Each point is reached from the start by the listed moves, each made once or not at all, plus a little noise. Is the number of moves made odd or even? Then give how often each move was made.

Moves:
(1): [ 7.9 -1.6 -4.4  0.1]
(2): [1.9 5.6 0.7 5.2]
(3): [2.6 0.3 5.7 0.3]
Start: [-1.0  0.4  0.2 -0.9]
Points:
[-1.1  0.6  0.2 -0.8] => even (0, 0, 0)
[ 6.9 -1.2 -4.3 -0.7] => odd (1, 0, 0)
[ 8.9  4.3 -3.5  4.4] => even (1, 1, 0)

Moves:
(1): [ 8.0 -1.8 -0.3  0.5  0.5 -2.5 -3.9 -1.3 -1.9]
(2): [ 0.3  5.2 -0.3  1.0 -0.4  0.4 -0.8  0.8  0.9]
(3): [-0.3  0.7  4.8 -2.5  1.4  1.0 -1.5 -1.8  1.8]
(4): [-2.0 -1.3  4.1  5.9 -3.2  2.0 -0.4 -2.2 -1.4]
(5): [-0.4  1.2 -0.4  1.2  4.8  0.2  0.0 -2.5 -2.5]
(6): [ 1.2 -0.3  0.3 -1.5 -0.7  7.8 -0.7 -0.3 -1.3]
(7): [ 3.7  0.8  1.6 -0.4  0.0  0.4  6.1 -0.8 -0.3]
(8): [ 2.3 -3.0  1.2  2.9  3.3  0.2  0.2  5.9  2.4]
(9): [ 2.0 -0.6 -2.4  1.5  0.3  1.7  0.5 -3.0  5.4]
Start: [-0.8  2.7 -1.4 -2.0  1.6  2.0 -3.0 -3.8 -0.3]
Points:
[ 7.2  1.1  3.9 -0.6  6.8  5.1  2.2 -3.7  8.9] => even (0, 0, 1, 0, 0, 0, 1, 1, 1)
[ 1.4  3.0  3.9  3.6  2.4 12.1  2.1 -8.7 -6.1] => even (0, 0, 0, 1, 1, 1, 1, 0, 0)
[-0.1  5.6  0.2  7.2 -1.5  5.9 -3.4 -8.4  4.7] => odd (0, 1, 0, 1, 0, 0, 0, 0, 1)
[ 1.3  0.8 -0.7  2.2  9.3  2.3 -2.0 -0.5 -0.1] => even (0, 0, 0, 0, 1, 0, 0, 1, 0)
[ -0.5   8.2   4.6   5.2   3.7   6.7  -6.4 -12.4   3.8] => odd (0, 1, 1, 1, 1, 0, 0, 0, 1)
[ 1.4  5.8 -1.1  3.7  9.1  2.8 -3.6  0.4 -0.1] => odd (0, 1, 0, 0, 1, 0, 0, 1, 0)

Moves:
(1): [11.2  2.8 -1.1  0.7  0.0 -1.0  0.6  1.2  0.6 -0.6 -0.3  4.8  0.3  1.6
  2.1  0.2  1.4 -0.1 -2.0  2.2 -3.9  0.7  0.5]
(2): [-0.9  6.1 -0.9  0.7  1.2  1.0  0.2 -3.6 -1.0  0.7  0.2 -0.4 -0.5  0.3
  1.7  1.7  0.1  1.7 -0.8  1.5  0.0  0.3 -0.2]
(3): [ 0.6  2.4 11.7  2.9 -0.5  0.0  0.5  2.3 -0.7 -0.1  0.3  0.8  1.6  0.9
  1.6 -0.4  0.3  0.3 -3.6 -0.3  2.4  0.6 -0.2]
(4): [ 0.9 -0.1 -1.4  6.2 -1.1 -0.3 -0.7 -3.1 -1.8 -0.6 -2.3 -1.5  0.3 -1.3
  2.3  1.4 -1.0 -1.0  0.4 -1.9 -1.4  1.5 -1.4]
(5): [ 0.1 -3.0 -0.3  0.5 11.5  1.5 -4.8 -1.8  3.5 -5.6 -0.9 -1.1 -3.4  1.0
 -2.7 -0.6 -1.0  2.8 -1.7  2.8  2.0 -0.9 -5.5]
(6): [ 0.5 -1.2 -1.6  2.6 -1.1  6.9  1.1  1.9  0.5  1.4  1.1 -0.7  0.7  0.3
 -1.7  1.3 -1.6  0.4 -2.7 -0.1 -0.4 -1.8  0.4]
(7): [-1.6 -1.6 -0.8  3.4  0.9 -0.3 10.1  1.6 -1.4  0.7  0.3  3.6 -1.3 -1.5
  0.3  1.7  2.2  0.9 -0.7 -0.1 -1.3  2.8 -0.1]
(8): [-1.0  2.3 -1.6  0.2  2.5 -0.9  0.1  6.5  0.9  0.7  0.4 -0.3  1.5 -1.2
  1.0  0.3 -1.4 -1.6  1.0  1.3  2.0 -1.5 -1.6]
(9): [-2.8 -1.5 -2.0  3.1  0.9 -1.2  0.5 -3.4 10.5  1.1  3.4  2.4  2.1 -1.0
  3.7 -4.5 -2.1  1.9 -0.9 -0.7 -0.8 -1.7 -2.8]
(10): [ 3.5 -1.2  3.1  2.2  4.4 -0.6 -1.4 -0.3  0.0 10.5  0.9  0.4 -1.5  0.3
 -3.2  3.2 -0.4 -2.9  2.7 -0.9 -0.3  1.8  0.0]
(11): [-0.2  0.8 -0.7  0.0  2.0 -1.2 -1.6  0.4 -1.4  0.0  9.9 -1.5  0.1  0.2
  1.0 -1.9 -0.5 -1.9 -0.1  0.1  1.7  1.1 -0.8]
(12): [-1.7  1.2  1.1 -0.8 -0.7  1.8 -3.8 -0.4 -2.2  0.5  1.8  7.7 -3.3  2.3
  2.2 -2.3  0.5 -2.8 -0.1  0.3  0.5 -2.9  0.2]
(13): [-1.0 -0.6 -0.9  1.1  1.5 -1.4  1.6 -0.9 -0.1 -1.9 -1.9  4.3  9.5  2.1
  1.2 -3.4 -3.0 -2.3 -1.5  3.7  0.3  1.1  4.3]
(14): [-0.1 -0.8 -0.5  0.2  0.0 -2.2 -1.4  1.6 -0.8 -1.1  1.1 -3.0 -0.3 10.6
  0.1 -0.9 -1.2  1.6  1.1 -0.1 -1.8 -1.7 -2.0]
(15): [-0.6 -2.9 -1.6 -4.0  0.4  2.2  2.0 -1.3 -0.9  2.9  0.3 -1.3  1.6  0.1
  8.3 -1.1  0.8  0.6 -1.8 -2.4  2.0 -0.4 -1.7]
(16): [ 1.1 -0.6 -0.4 -0.7 -0.6 -0.3 -0.4  1.3  1.8 -0.9  1.5  1.6  1.2 -0.8
  2.6  6.6 -2.6  1.3  2.0  0.0 -0.1 -0.2  1.2]
(17): [-1.9 -0.7  1.8  3.5 -2.1  2.7 -0.6 -1.4  0.0 -1.1  1.6 -3.1  0.3 -1.0
 -1.2  4.4  9.6 -2.7  3.6  3.8 -2.4 -4.4  2.9]
(18): [ 3.7 -1.2 -5.5  3.6  1.0 -2.4  0.4  1.6 -2.1  2.1  0.2  1.3  3.4  1.2
 -3.5 -0.4  3.2  9.7  3.9 -0.6  4.3  1.2 -1.4]
(19): [ 2.2  1.9  0.0  0.1  0.1  4.4  1.6  1.3 -0.1 -2.6 -0.2 -1.2 -0.8 -1.6
  1.0 -1.2 -2.6 -1.2  9.1  0.3  0.1  3.3  1.0]
(20): [-1.0 -0.8 -0.7  1.5 -1.7 -1.4 -0.6 -0.8  0.9  0.5 -0.5 -0.1 -3.6 -1.7
  2.1 -0.1  0.5  1.5 -1.6  8.1  1.6  1.4 -0.2]
Start: [ 3.7  1.9 -1.2 -1.1 -2.5 -2.9  2.5 -1.6  3.0 -1.6 -3.0 -4.8  1.5 -4.6
 -3.9 -2.0  0.1 -2.3 -0.9 -1.3 -2.8  2.8 -1.5]
Points:
[ 14.4   2.2 -11.4  19.5  -1.8  -2.1  12.9  -3.7   7.4  -3.2   9.4  -0.2
   6.3  -7.9   1.1  -2.2  10.0   3.2  12.1   1.5  -6.7   7.1  -4.1] => even (1, 0, 0, 1, 0, 0, 1, 0, 1, 0, 1, 0, 0, 0, 0, 0, 1, 1, 1, 0)
[12.1  9.2 -0.3 17.5 -2.1  2.0 11.8  8.1  0.5  0.4  2.0 15.2 10.8 -2.2
  3.9  7.8  9.1  4.2 -3.3 18.1  0.6  0.1  4.5] => even (1, 1, 1, 0, 0, 1, 1, 1, 0, 0, 0, 1, 1, 0, 0, 1, 1, 1, 0, 1)
[18.3  4.3  9.4 10.1  0.3  1.2  9.7  1.6 -3.8  7.6 -1.1  5.8 -2.2  7.5
 10.6 -1.7  0.5 -6.4  4.9 -4.9 -6.2  8.7 -5.5] => odd (1, 0, 1, 1, 0, 0, 1, 0, 0, 1, 0, 1, 0, 1, 1, 0, 0, 0, 1, 0)

Moves:
(1): [ 5.5 -0.9 -2.5 -1.6 -0.4 -0.8 -0.5  1.1 -1.9  0.5  2.0 -1.0  0.6 -0.6
 -2.7 -2.5 -1.8  0.2  0.0  0.1  2.0 -1.1  1.7  1.0  4.3 -0.9]
(2): [ 0.3  4.3  0.9 -0.7 -0.7 -2.3  1.7  0.7  0.9  1.2  0.4  0.2 -0.9 -1.2
 -0.9 -1.2 -0.6  0.1 -0.8 -0.2 -2.4 -0.3 -0.8  0.0  1.2 -0.4]
(3): [ 1.5  0.1  8.2 -2.3  1.1 -0.4 -2.7 -1.5  0.6 -0.3 -1.2  0.4 -0.6  3.6
  0.3  1.3 -0.9  1.4  2.7 -0.1  2.3 -0.3  0.7 -0.8  0.8 -1.6]
(4): [ 1.8  0.6 -1.2  4.0  0.0  0.0 -1.2 -0.5  0.2  1.1  0.7  1.2 -2.0  0.3
 -0.6  0.4 -0.3 -0.6  0.9 -0.5  0.4  0.6  0.6 -0.2 -2.4 -1.0]
(5): [-0.1 -1.2  0.2  1.8  5.2 -0.9 -0.2 -0.3  1.9  1.9 -0.5  0.4  0.0  0.6
 -1.2  1.0 -1.9 -1.9  0.6 -0.4 -2.4  1.5 -2.7 -1.2  1.2 -0.4]
(6): [ 0.6  0.5 -0.2 -1.0  0.7  4.4 -1.7 -0.2 -1.0  1.3 -0.1  1.2  0.1 -2.2
 -1.0  0.7  0.2  1.6 -0.3 -0.4  0.2  3.0 -0.5  1.7  1.3  1.2]
(7): [ 0.4 -0.2  0.3 -0.2  0.0  2.0  3.5  0.8 -1.3 -1.2 -1.2 -0.5 -1.4  0.0
  0.1 -0.9 -0.9 -0.2 -0.7  0.5  0.8  1.2  0.2 -2.1  0.7  0.9]
(8): [-1.0 -0.6  0.3  1.0 -0.1  0.4 -0.3  4.3  2.0 -0.1  2.8  0.2 -1.9  0.2
  0.4  2.3  2.0  1.6 -0.1 -1.4 -0.4 -1.6 -0.8  0.0  1.0  0.3]
(9): [ 0.3 -2.8  1.6 -1.4 -1.0  0.3 -0.1  0.6  4.4  0.3  0.8  2.4 -0.1 -0.3
  0.7 -1.1 -0.3  1.6 -1.7 -1.2 -0.9 -0.5 -1.0  0.5 -1.5  1.4]
(10): [-1.0  0.5  0.6  1.4 -1.3 -1.7  2.1 -0.7 -0.9  6.9 -1.0  0.4  0.6 -0.7
  0.6  0.4  0.6 -0.3  0.8  2.2  1.9  0.6  2.6  1.5 -0.1  2.8]
(11): [-1.5  0.1  0.8  0.8 -0.6 -0.2  1.2 -1.5  0.2 -0.4  4.8  1.9  0.9  2.0
  2.1  2.1 -0.2  0.6 -1.4 -1.9  0.5  1.3 -1.1 -0.5  1.0  0.2]
(12): [ 0.2 -0.9 -1.1 -1.4  1.5 -1.5  0.9  0.0 -3.7  1.2 -0.4  6.1 -4.3  1.9
 -1.0 -0.5  1.1 -1.6 -2.4  1.9 -3.2 -0.1  1.8 -0.6 -1.2  0.2]
(13): [-2.7 -0.2  3.0  2.4  0.5 -0.6  1.1  3.1 -1.0 -1.8  1.0  2.8  5.9 -2.8
 -0.8 -1.0 -2.4  0.3 -1.3  1.3 -1.2 -0.7  0.1 -0.1 -1.0  2.0]
(14): [-1.5  2.5 -1.0  0.8  1.6  2.4  0.3  0.2  1.7 -1.0  0.9 -1.2  2.7  4.9
 -0.5 -4.6  3.0  0.5 -2.8  1.7  1.6 -0.9  0.9 -0.1 -1.1 -1.1]
(15): [ 1.6  1.3 -0.5  0.5  1.0 -0.2 -2.5 -1.2  0.2 -0.4 -1.6 -0.3  0.4  1.1
  5.1 -2.4  0.5 -0.1  0.5  0.9 -0.4  0.1 -0.8  2.3  1.8  1.1]
(16): [ 1.6  1.0 -0.9 -0.4  0.8  1.4  0.5 -0.6  0.8 -1.3 -1.1  0.3  0.8  1.3
  0.2  3.6 -1.7 -0.8  0.0  0.1  0.1 -1.4  0.9  0.8 -0.4  0.3]
(17): [ 2.8 -0.9  2.3  0.5  1.2  0.3  1.4 -2.1  2.3 -1.1 -0.2  2.0  1.1 -3.0
  0.7  1.1  6.4 -1.7  0.4  1.2 -1.0 -0.3  1.2 -1.4  0.2 -0.2]
(18): [ 0.4  0.1 -1.9  0.4  1.2 -0.8  0.9 -0.9  0.0  0.3 -0.9  1.2 -0.4  0.4
 -1.2  0.6  0.6  3.4  1.7  0.7  0.1  0.9  0.7 -0.2 -0.5  0.9]
(19): [ 0.3 -0.8 -0.4 -1.9 -0.9  1.3  0.3 -0.6  1.7  0.9  1.4  1.3  0.9  0.2
  1.2 -0.5 -1.1  0.1  7.5  1.0 -0.6 -1.2  0.6 -0.8 -1.0 -1.4]
(20): [-1.0  2.0  0.1  1.3  0.3  0.0  0.1 -1.0  1.4 -2.7  2.4 -1.2 -1.7 -1.6
 -1.5  0.3 -1.8 -0.6 -0.6  8.0 -2.4  0.3  2.2 -0.5 -0.4  1.2]
(21): [-0.9  2.2 -1.7 -0.7  0.4 -0.3 -2.5 -1.1  1.9  0.1 -1.7  2.1  0.5 -1.5
  0.6 -0.1 -1.6 -0.6  0.6  0.6  5.8 -0.6  0.5 -1.2  0.1 -0.2]
(22): [ 0.0 -0.3 -0.5 -0.5 -0.5 -0.2  0.3  1.9  2.1 -1.7 -0.5  0.2 -0.8 -0.2
 -0.1  0.5  0.9 -1.4  1.6 -1.3 -0.8  3.9  1.3  1.3  0.3 -0.3]
(23): [-1.9  0.5  0.2  1.1  1.6  0.6  0.8 -0.9  0.1 -0.2  1.0 -0.3  0.4 -0.1
 -0.3 -2.6 -0.6 -0.1  0.9 -2.9 -2.0 -1.3  5.2 -2.2  0.8  1.0]
(24): [-1.5 -0.7  1.2  1.3 -0.7 -0.3  1.8 -1.0  0.2 -1.6 -0.3 -1.0 -1.5 -2.0
 -1.2 -0.9  0.9 -0.3 -0.6  1.4  2.1 -2.6 -1.1  4.9  1.0 -2.6]
Start: [ 6.1  0.8  1.4  1.6 -0.5  1.9  1.2 -1.3 -1.1  0.9  0.5  0.2  0.3 -4.4
  0.3 -3.0 -6.2 -4.7 -5.3 -2.4  1.3  0.2  1.2 -2.0 -1.5  1.5]
Points:
[ 3.0  6.2 13.3 -0.1 -2.2  6.9  7.5 -5.4  7.0  4.6  7.6  4.3 -0.5 -1.4
  0.2 -7.3 -7.7 -0.1 -3.6  8.9  4.3  0.8  3.9  1.4  0.4  2.0] => odd (0, 1, 1, 0, 0, 1, 1, 0, 1, 1, 1, 0, 0, 1, 0, 0, 0, 0, 1, 1, 0, 0, 0, 1)
[  0.4   7.3   6.7   7.3  -2.3   2.4   4.6   0.9   2.5   4.7  10.7   5.7
   3.0 -11.3   4.3  -3.4  -7.9  -1.4  -1.7   8.1  -1.7  -1.4   1.8   6.2
   3.2   5.5] => even (0, 1, 0, 0, 0, 1, 0, 1, 0, 1, 1, 0, 1, 0, 1, 0, 0, 0, 1, 1, 0, 0, 0, 1)
[  5.0  -0.3  11.7   6.8   9.1   5.6   5.7  -3.6  14.0  -3.0   0.3  11.5
   5.2  -4.5  -1.5 -10.0  -4.6  -4.1   4.7  -0.1   5.3   0.0   8.7  -5.5
  -3.6  -1.4] => even (0, 0, 1, 1, 1, 0, 1, 0, 1, 0, 0, 0, 1, 1, 0, 0, 1, 1, 1, 0, 1, 1, 1, 1)
[10.1  4.0 11.0  2.9  4.9 -0.1  5.9 -3.0 13.8  5.8  6.0 17.5 -8.6 -2.5
  2.1  5.9 -6.8 -9.1  2.1  6.2 -1.2  3.4  7.4 -7.6 -1.6  2.7] => even (0, 1, 1, 1, 1, 0, 1, 1, 1, 1, 1, 1, 0, 0, 0, 1, 1, 0, 1, 1, 1, 1, 0, 0)
[ 2.9 -1.2 11.4  1.0  0.7  1.6  2.3  4.2  8.3 -4.1  4.5 10.7  2.4 -3.4
  2.3  1.0 -9.4  1.6 -3.9 -5.6  7.2  3.4  1.5 -5.3 -0.5  5.4] => odd (0, 0, 1, 0, 0, 0, 1, 1, 1, 0, 1, 0, 1, 0, 0, 0, 0, 1, 0, 0, 1, 1, 0, 0)
[11.6  3.7 10.9  5.8  1.8 -4.7  6.1 -1.2  0.8  6.9 12.6 16.3 -1.4 -5.9
 -2.6  0.1 -4.9 -1.3  2.1  9.4 -3.1 -1.7 10.8 -4.8  0.8  4.1] => odd (1, 1, 1, 1, 0, 0, 0, 1, 0, 1, 1, 1, 1, 0, 0, 0, 1, 1, 1, 1, 0, 0, 0, 0)
[ 4.8  1.2  1.4  0.9 -0.9  1.9  6.1 -1.8  2.7  4.7  6.9 14.3  7.5 -2.6
 -0.2 -8.4 -9.9 -5.2 -7.0  4.8  8.8 -7.0  7.0  3.5 -0.5  2.0] => odd (1, 0, 0, 0, 0, 0, 0, 0, 1, 1, 1, 1, 1, 1, 0, 1, 0, 0, 1, 0, 1, 0, 0, 1)
[  1.1   4.3   5.5   8.0   7.4   5.1   8.4   3.3  10.0  -6.0   7.8   7.5
   0.3  -9.4   0.7  -2.4 -11.6  -1.3  -7.5   0.3  -7.8   3.8   3.5   3.0
   5.1   8.6] => odd (0, 1, 0, 0, 1, 1, 1, 1, 1, 0, 1, 0, 1, 0, 1, 1, 0, 1, 0, 1, 0, 1, 1, 1)
[ 3.9  3.7  5.3  5.8  9.2  3.8 10.6 -4.6  9.2  5.4  4.9 17.3  5.7 -4.6
  2.4 -8.1 -1.1 -4.6 -2.8  1.7 -7.2  1.9  8.3  3.9  0.6  7.0] => odd (0, 1, 0, 0, 1, 1, 0, 0, 1, 1, 1, 1, 1, 1, 1, 1, 1, 1, 1, 0, 0, 1, 1, 1)
[13.7 12.9  4.5  4.8  6.1 -0.8 -0.7 -2.5  7.0  3.0  3.4  9.2 -4.7  0.4
  0.3 -6.8 -1.1 -8.7 -3.5  8.3  2.3 -2.2 18.5 -2.2  3.9  2.9] => odd (1, 1, 1, 1, 0, 0, 0, 1, 0, 1, 0, 1, 0, 1, 1, 1, 1, 0, 0, 1, 1, 1, 1, 0)
[  4.2   5.9  10.8   6.9   8.7   0.6   3.5  -1.3   3.5   0.1   4.7  14.7
  -2.4  -1.0   4.3  -2.3 -14.2  -6.8   1.0  -2.4   0.7  -5.3   4.3  -3.6
   2.5   0.0] => odd (0, 1, 1, 1, 1, 0, 1, 1, 0, 0, 1, 1, 1, 0, 1, 1, 0, 0, 1, 0, 1, 0, 1, 1)
[10.1  0.7  9.8  2.6  9.1  4.7  4.0 -7.5  6.1 -2.1 -2.7  2.9  1.5  1.3
  3.7 -8.3  0.4 -3.3  4.0  4.4  3.5 -1.1  0.7 -1.0  1.9 -3.0] => odd (0, 0, 1, 0, 1, 0, 1, 0, 0, 0, 0, 0, 0, 1, 1, 0, 1, 1, 1, 0, 0, 0, 0, 1)
